Each row of a before or after table is a point. One or more steps were done to the points. Then noise was added and the rows were shuffled. The steps act on how far a point lies along the listed directions, d1 being the first. Name the steps. A step turns or swaps two directions, mirrors them in a line or flattens them onto one, adds a multiple of one to another, or multiplies one. Angles are multiples of 10 degrees, from the lower direction toward the higher: turns from -170 to 170, lines from 10 to 170 but not 90. Use the fewest steps. Two steps may share a direction if one is a turn and the other turns, adds or multiplies; they go together, in the order done. Otherwise the lowest direction goes first.
(in the rows, 100 means zero)

Directions:
(1): 112	85	142
(2): 66	69	98
(3): 71	130	119
Before (11 x 3)
89	91	73
86	117	127
80	149	144
111	124	78
66	32	73
112	61	93
103	132	97
64	128	75
97	64	55
92	62	70
105	71	85
After (11 x 3)
68	144	145
122	66	92
115	76	68
71	133	78
103	100	72
117	73	50
85	120	126
93	112	79
115	78	85
121	72	74
86	118	99
Steps: flatten d2 and d3 onto the line at 100 degrees

Directions:
(1): 123	92	147	61	131	108	116	103
(2): 75	92	84	74	87	80	143	140
(3): 107	131	113	140	112	91	150	87
(4): 138	67	70	94	107	64	112	73
(5): 83	85	111	84	59	122	123	54
(6): 95	96	142	109	72	48	82	102
Before (9 x 8)
155	64	132	101	92	78	118	63
94	102	123	71	94	144	134	67
139	98	97	145	91	68	131	51
90	96	104	102	91	81	105	125
61	115	62	112	101	95	107	135
48	111	79	110	46	88	58	127
120	96	159	121	99	92	98	61
67	126	129	107	78	125	62	120
93	110	88	117	97	119	50	99
After (9 x 8)
50	107	66	106	79	107	118	111
142	95	110	134	95	72	137	49
44	98	103	87	29	105	79	96
115	108	135	65	132	133	127	98
86	96	102	105	84	83	106	120
129	102	158	124	119	84	90	79
165	72	130	105	115	67	108	86
87	105	93	111	82	127	58	81
66	125	134	102	76	128	65	115
Steps: turn d1 and d5 by -50 degrees

Directions:
(1): 80	83	106	69	72	124	152	66	104	114	145	82	120	94
(2): 115	95	109	37	127	126	72	74	115	93	59	77	117	101
(3): 121	91	115	95	143	145	138	130	120	101	108	123	58	94
(4): 147	71	95	137	57	144	84	100	114	118	90	77	102	111
Before (11 x 14)
88	85	83	38	67	143	92	23	108	108	65	38	136	93
52	100	103	57	89	101	125	65	94	89	113	69	124	87
85	130	94	146	78	62	65	120	81	119	94	98	101	103
88	105	87	90	64	48	90	92	73	82	109	89	145	97
116	82	74	155	72	129	74	105	77	124	84	84	112	84
76	113	108	99	97	86	113	109	107	114	110	111	109	92
110	93	95	100	104	74	65	103	93	91	93	104	97	96
163	97	102	142	124	144	32	158	116	99	51	107	61	100
66	105	96	80	121	83	163	105	84	85	163	134	82	79
89	129	102	104	151	22	55	104	96	68	55	123	84	92
148	78	117	53	118	168	97	87	138	101	81	88	109	97
After (11 x 14)
77	111	110	92	93	89	111	102	107	114	109	103	115	94
70	99	87	88	79	74	135	82	79	91	153	108	109	84
113	79	88	105	106	158	103	96	91	121	89	85	105	77
154	100	97	163	99	108	70	147	114	99	83	128	77	103
83	107	96	74	97	59	113	104	78	77	116	105	125	91
89	125	67	187	97	69	90	139	81	95	79	129	50	94
162	79	114	71	122	181	42	110	131	103	46	73	92	97
53	119	93	139	91	58	114	121	77	86	117	108	88	90
111	90	101	72	114	88	76	93	99	91	96	98	100	93
88	114	110	39	146	55	63	56	110	72	50	88	115	92
81	113	115	47	107	115	96	78	102	120	95	72	119	95
Steps: mirror d1 and d2 in the line at 140 degrees; flatten d3 and d4 onto the line at 60 degrees

Directions:
(1): 67	98	93	109	48	94	88	88	140	106	92	81	143	151	99	76	77	118	93	85	48	96	65	77
(2): 102	110	113	100	94	135	98	148	89	147	100	70	94	62	96	28	97	72	113	118	91	66	81	86
(3): 95	83	115	129	103	140	69	59	83	64	89	40	112	64	90	125	111	96	146	114	69	118	89	110
(4): 79	52	129	91	75	129	133	130	100	79	86	77	55	146	125	111	141	112	115	100	128	92	95	71
(5): 108	126	111	42	81	113	97	70	97	90	52	126	86	94	128	127	72	67	114	107	105	61	47	107
Before (9 x 24)
103	119	85	104	75	92	89	98	133	140	103	91	131	114	95	59	64	97	62	85	70	91	102	108
90	92	100	146	79	55	74	70	136	110	99	78	170	113	74	80	73	116	87	102	41	131	104	112
89	72	113	105	95	104	124	191	111	159	131	107	84	137	112	33	137	126	72	100	125	74	135	62
113	139	91	87	125	113	93	59	85	130	91	126	97	54	93	95	74	62	112	105	87	97	82	123
94	83	103	77	70	120	109	98	96	79	78	89	99	126	123	113	113	115	119	95	98	121	89	78
109	117	96	57	87	92	117	150	112	152	87	133	81	101	121	65	93	94	72	113	152	28	81	95
112	154	76	70	70	86	68	90	132	127	92	116	143	88	103	59	54	87	86	109	70	74	50	104
83	51	122	127	98	111	114	88	104	70	108	83	94	133	92	132	160	128	123	100	117	148	119	85
79	107	67	116	81	49	125	105	151	111	119	113	118	167	91	83	111	123	55	62	84	122	132	87
After (9 x 24)
107	145	68	67	73	61	70	56	139	92	92	137	147	117	106	112	58	109	77	98	80	100	65	114
96	91	106	77	69	133	106	115	90	103	80	78	102	105	119	82	110	100	123	102	89	109	81	76
119	141	79	60	101	73	99	127	113	157	95	147	106	84	107	70	71	92	62	112	138	38	86	111
102	114	82	104	79	75	92	78	137	117	102	104	132	131	97	92	67	111	56	76	74	104	111	114
111	126	87	85	126	94	99	35	93	99	89	142	95	84	99	138	82	79	108	95	95	117	94	127
81	69	108	143	72	54	88	64	138	85	93	80	154	146	85	112	90	133	87	95	57	139	108	109
105	110	96	113	115	87	98	176	108	182	142	117	118	95	93	13	104	113	62	104	102	76	134	80
69	92	79	114	71	63	136	125	149	111	114	100	101	175	98	75	124	122	63	66	91	112	125	75
85	53	135	127	93	140	115	126	94	101	108	58	86	108	91	81	163	108	131	113	113	122	105	72
Steps: turn d2 and d4 by -60 degrees
